Rows are points. The points of each table are mixes of a few directions, plus a little noise. Count the directions of each table, and those that both share. Where both have some left over, give the other angles between the two spaces (their principal angles), to ten degrees, smallest first.
In the rows, 128 means zero.

First, 6 rows:
[[156 119]
 [ 73 144]
 [196 107]
 [137 126]
 [146 122]
 [ 59 149]]
Second, 5 rows:
[[150 148]
 [150 146]
 [115 116]
 [164 162]
 [ 62  66]]
Directions: first 1, second 1, shared 0; angles 60

First:
[[ 95  66  83 164 103 189  61 133]
 [138  75 123 150 123 180 122 107]
 [135 129 152 152 113 176  83 122]
 [114 190 120 119 146  57 210 165]
 [131 120 139 149 118 165 103 125]
 [141 153 134  92 151  66 190 126]
 [143 162 146  71 144  63 129 118]]
Second, 8 rows:
[[164 115 164 151 136 168 178 105]
 [142 123 142 137 131 144 148 119]
 [ 98 138  99 109 121  95  86 147]
 [192 106 191 169 142 198 217  88]
 [156 118 155 146 134 158 167 110]
 [122 130 123 124 127 122 120 132]
 [ 82 144  83  99 118  79  65 157]
 [ 67 149  67  88 115  61  43 166]]
Directions: first 4, second 1, shared 1

First (11 x 12):
[[118 184  23  84 103  70 157  42 128  98 146 188]
 [158  79 168 158 109 163  90 121 112 136 132 126]
 [111 112 150 107 126 145 107 122 117 130 135 117]
 [121 134 155 144 156 133 144 186 142 140 112  99]
 [157 127 127 166 129 125 138 144 137 132 119 132]
 [132 139 135 148 147 123 147 167 142 135 114 114]
 [168 109 146 180 126 139 126 150 133 136 118 127]
 [111 134 128 110 133 126 129 129 128 127 130 122]
 [100 143 127 101 141 123 136 137 131 128 128 117]
 [ 99 129 126  87 124 130 116 104 118 123 140 127]
 [133 120 123 124 115 131 117 105 120 124 135 138]]
Second:
[[147 120 128 121 119 131  67  95 107 131 115 161]
 [149 119 127 119 119 132  60  90 105 131 113 164]
 [142 121 128 123 122 131  83 103 113 130 117 152]
 [120 131 128 131 132 126 156 143 138 127 134 113]
 [132 126 128 127 126 129 115 121 124 129 125 136]
 [113 134 129 134 135 125 176 153 144 126 138 102]
 [117 133 128 132 133 126 161 146 139 126 136 110]
 [ 91 144 129 143 146 121 249 194 169 123 155  63]
 [140 123 127 122 122 131  87 105 114 130 119 151]]
Directions: first 3, second 1, shared 0; angles 40

First (9 x 20):
[[155  84 184 129  92 141  60 124 139 181 144 161 159  95 185 155 102 128
  100 140]
 [142 107 154 108 121 175  38 130 142 184 133 136 154 121 173 147 107 105
  157 153]
 [113 153  97 121 151 132 149 131 124 107 118 107 113 149 101 115 140 122
  156 127]
 [151  89 178 152  85  95 133 120 129 140 145 165 143  90 159 145 115 153
   56 118]
 [136 116 143 126 119 136 104 127 132 146 132 136 138 120 146 136 120 126
  124 133]
 [107 161  87 142 148  89 220 128 114  66 118 109  97 147  73 103 153 145
  119 105]
 [128 130 124 107 140 168  73 132 135 156 125 119 137 138 142 133 121 104
  173 147]
 [123 135 121 153 122  77 209 123 116  83 129 132 110 123  98 116 143 156
   80 103]
 [ 98 177  65 113 175 139 166 135 121  89 109  87 100 170  76 102 151 113
  187 127]]
Second, 11 rows:
[[172 124 145  87 151  94 131 139 123 121 130 126 160 156 200 109 140 121
  128  83]
 [105 126 113 158 100 148 141 118 134 148 111 133 115 100  72 157 105 114
  114 162]
 [132 150 116 123 114 103 131 130 134 123 115 155 138 145 190 109 166 139
  141 104]
 [ 59  96 151 149 141 159 120 103 140 103 204 127  83  71   7 164 128 169
  116 182]
 [137 134 144 126 130 122 110 172  87 118 127  85 146 162 159  64 138 120
  145 139]
 [173 119 139  90 143  94 143 131 129 130 123 132 159 144 187 129 130 111
  118  88]
 [133 152 106 144  91 116 139 134 128 148  85 149 145 139 163 116 136 114
  130 123]
 [109 144 101 151 151 184  97  94 161 128 124 139  79 122  75 162 104 158
  146 120]
 [136 132 161 137 109 110 118 143 110 140 129 142 188 151 136  79 130 131
  110 119]
 [171 131 130 124 128 133 126 148 109 154  88 102 159 155 145 110  88  89
  121 116]
 [ 79 101 102 120 150 146 152 100 155  95 173 116  34  62  73 208 144 143
  140 170]]
Directions: first 2, second 6, shared 0; angles 40, 70

First:
[[157 161 119 126 130 133 129 140 148 127 112 152 117  93 106 144 164 132
  144 120 131 123 133 125 117 137 140  99 132 173 156 130]
 [106 124 105 125 118 132 107 124 148 154 118 113 122 138 144 138 155 134
  136 130 125  91 135 143 147 134  94 158 124 136 113 145]
 [116 135 101 133 109 123 117 125 144 140 113 106 120 137 137 142 149 126
  140 131 116  94 127 132 147 135 102 154 122 146 113 121]
 [134 151  98 133 111 128 117 129 155 142 102 123 114 118 122 149 168 136
  145 120 120  98 135 131 135 135 107 137 124 171 128 123]
 [131 101 158 132 145 132 138 116  99 126 138 139 136 140 117 105  86 144
   98 107 139 181 145 122 107  98 138 121 127 105 122 122]
 [144 155 146 116 124 135 156 155 149  96 144 146 136 111 116 140 138 120
  165 170 116 124  79 144  79 147 162 100 155  74 171 117]
 [173 125 162 166 125  85 193 118  37  42 143 108 145 148 108  90   7  85
   90 114 109 228 107  54 133 100 194  90 110 126 112  26]
 [114 111 121 133 123 137 114 113 136 157 114 124 121 146 123 128 136 161
  119 105 131 130 153 141 118 105  94 156 125 131 110 130]
 [133 127 120 133 132 130 117 119 127 143 115 132 121 123 122 128 135 139
  117 104 135 133 152 123 137 119 118 128 120 164 121 132]
 [ 82 100 153  87 153 139 111 150 134 130 183 131 152 131 181 118 129  92
  137 193 142  83  91 161 147 171 141 133 146  37 141 206]
 [121 118 125 123 140 134 109 123 130 150 125 135 125 124 133 125 140 136
  117 114 142 123 152 132 141 125 116 132 122 148 122 155]]
Second (9 x 32):
[[122 127 149 108 137 142 137 142 141 123 149 146 137 121 128 129 134 126
  142 157 134 123 105 149  97 137 145 117 145  70 157 151]
 [141 107 138 141 116 148 128  94 113 135 107 150 117 137 108 121 118 174
  100  89 143 169 183 111  97  65 114 134 129 162 120 101]
 [128  97 161 139 162 120 106 133  91 126 147 126 144 132 144  95  85 134
   98 114 133 173 136 134 140 135 138 112 137 127  96 141]
 [101 128  99 112  96 119 189  97 124 124 130 106 122 165 113 137 104  88
  121 132 130 106 120  89 140  93 128 169  77  71 152 106]
 [143 142 120 133 114 140 123 125 146 132 108 142 117 117 114 143 156 152
  140 120 127 124 141 131 105 115 119 124 138 158 137 115]
 [129 158 101 111  71 137 140 126 144  78 131 131 122 115 167 163 166  78
  168 204 121  49 106  96 151 137 145 130 141 150 158 107]
 [145 139 129 153 155  96 146 141 115 140 117 104 130 135  87 113  93 135
  116  78 110 182 111 133 123 141 132 118 106 122 111 104]
 [112 157  82 121 127 115  99 149 169 159 115 103 119 114 143 153 185 109
  157 137 116  58 110 150 175 183 100 146 117 158 122 164]
 [130  96 172 134 172 135  81 143 107 137 147 144 144 115 149  98 112 156
  108 121 139 167 140 159 125 145 132 102 161 134 100 164]]
Directions: first 5, second 6, shared 4; angles 60

First (10 x 32):
[[110 152 115 128  93 110 158 143 140 129 122 125 133 133 141 140 123 143
  134 133 133 119 143 141 106 142 132 118 121 137 111 108]
 [185 120 150 116 129  80 135 123 119 120  98 240  74  83 125 128 129  59
  149 105  94 135 139 138 176 117 151 104  97 181 120 191]
 [104 142 101 125 121 153 138 137 131 134 135  66 148 151 126 137 124 169
  125 138 149 127 116 131 102 139 124 133 140  99 127  98]
 [ 80 147 118 140 113 138 140 141 151 130 139  90 166 156 148 131 127 162
   90 152 135 112 143 120  92 117 101 166 144 113 129  52]
 [170  99 172 132 154 100 101 109 120 118 120 220  96  93 126 111 135  61
  126 113  94 133 139 117 175 103 130 129 114 166 137 175]
 [112 113 138 138 139 151 103 118 120 129 151  79 149 140 121 118 131 148
  134 131 144 130 119 119 118 141 123 123 141 104 134 134]
 [136 123 101 117 171 174 116 127 127 133 125  93 135 146 114 128 131 142
   90 137 130 136  98 112 135  92 111 179 151  93 156  89]
 [ 93 154  88 123 101 151 153 145 133 137 135  46 153 157 129 144 120 188
  139 139 161 125 117 141  86 157 131 118 137  96 117  96]
 [208 116 145 106 131  77 137 120 107 121  90 249  53  72 113 131 128  51
  174  93  96 144 127 147 189 129 168  79  88 185 117 229]
 [ 82 115 153 154 128 145  99 118 132 128 165  73 172 148 137 112 132 156
  120 141 144 119 139 113 101 141 109 133 146 106 130 107]]
Second:
[[144 119 117 104 182 149 115 132 129 123 121 123 131 137 111 129 127 118
   75 142 106 141 102 104 145  68 104 193 152 109 155  93]
 [175 113 115 131 157 159 113 109 117 136 108 168  94 112 119 120 140 104
  126 110 127 133 110 127 170 114 136 136 122 127 152 149]
 [113 112 174 105 159  90 108 140 127 108 150 118 153 128 112 127 113 107
  102 149  91 143 123 100 122  94 106 153 149 134 119 136]
 [113 128 143 138 107 114 128 126 127 128 138 127 135 124 135 125 129 131
  146 126 134 123 142 133 119 151 134 103 122 137 114 142]
 [180 111 127 110 167 135 114 119 113 127 110 169  92 107 107 126 131  91
  128 113 111 145 104 123 169 105 137 133 125 134 143 166]
 [139  81 176 183 145 157  65  78 118 134 150 166 123 110 143  86 155 101
  140 108 140 113 151 116 162 145 125 111 120 133 154 160]
 [ 95 172  85 161  37 135 177 133 141 148 118 106 126 139 165 142 134 184
  183 115 183  98 158 174  88 209 156  61  97 131 102 112]
 [ 63 193  89  87  67  83 204 189 153 121 128  49 170 163 134 173  95 188
  123 162 130 127 132 146  50 141 123 131 139 121  81  65]]
Directions: first 4, second 4, shared 3; angles 80
